Each row is a point. Two turns around zero, p and q, are shown by what they do to some points. Where does a point land after both, in the order given? Backwards means that the second turn is done in reverse. Each puzzle has new turns, and all numbers are rounded.
In the rows, 128 means zero.

Turn p:
[167 161 134] => [126  95  89]
[121 164 109] => [145 143  93]
[ 70  95 149] => [156 154 187]
[104 131 112] => [137 155 128]
[168 108 156] => [104  83 141]
[137 108 109] => [101 138 132]
Turn q:
[118 157 152] => [151 112 156]
[164 146  83] => [151 123  73]
[ 84  92 148] => [ 96 159 168]
[147 117 129] => [114 117 115]
Where do these land?
p, then q: [137 132 138] => [115 132 124]
q, then p: [145 131 147] => [118 131 151]
q, then p backwards: [187 110 141] => [190 139 134]
q, then p: [132 125 150] => [132 126 150]
q, then p: [ 69 164  84] => [132  79  63]
q, then p: [ 98 107 107] => [159 129 100]

Turn p:
[113 144 145  83  77  95] => [172 128 151  73 100 144]
[120 119 146 166 130 132] => [110  96 114 142 128 141]
[112 112 110 157 186 115] => [133 113 111 190 134 100]
[177 127 114 136  98 119] => [114 160 149 133 123 172]
[130 128 147  82 184 108] => [141 125 170 139 118  66]
[147 174 112 123 100 169] => [ 96 172 103  90 119 136]
[ 97  92 123 149 121 158] => [129 101  99 129 173 137]
Turn q:
[102 140 149 163 117 142] => [152 138  92 101 132 119]
[145 125 104 118 156 131] => [ 98 116 151 121 129 140]
[ 88  99 100  96 109  95] => [137  77 129 166  96 105]
[129 134 176 137 155 155] => [158 144 140  92 164 136]
[180 107 136 104 103 112] => [126 165 164 169 113 134]
[104 103  90 122 102 141] => [131  99 113 137  81 142]
[148 114 104  79  97  85] => [113 120 150 200 107 120]
[116 194 161 168 158 172] => [131 147  84  71 191 148]
[141 136 133 164 155 119] => [107 146 130  96 140 108]
Where do these land?
p, then q: [133 110 133 140 116 150] => [133 104 136 108 132 136]
q, then p: [112 146  85 151 123  91] => [184 120 102 143 131 143]
p, then q: [165 134 142 103 127  87] => [168 168 116 140 148 127]
p, then q: [137  75 142 138 133 146] => [141 113 155  81 136 116]
q, then p: [ 99 113  97 123 143 184] => [127 140 142  96 192 131]
q, then p: [160 175 113 140 200 121] => [160  92 115 124 131  49]
q, then p: [111 146 136 127  56 120] => [115 169  95 162 118 170]
q, then p: [108 125 176 101 126 125] => [ 95 135 161 162 121 128]
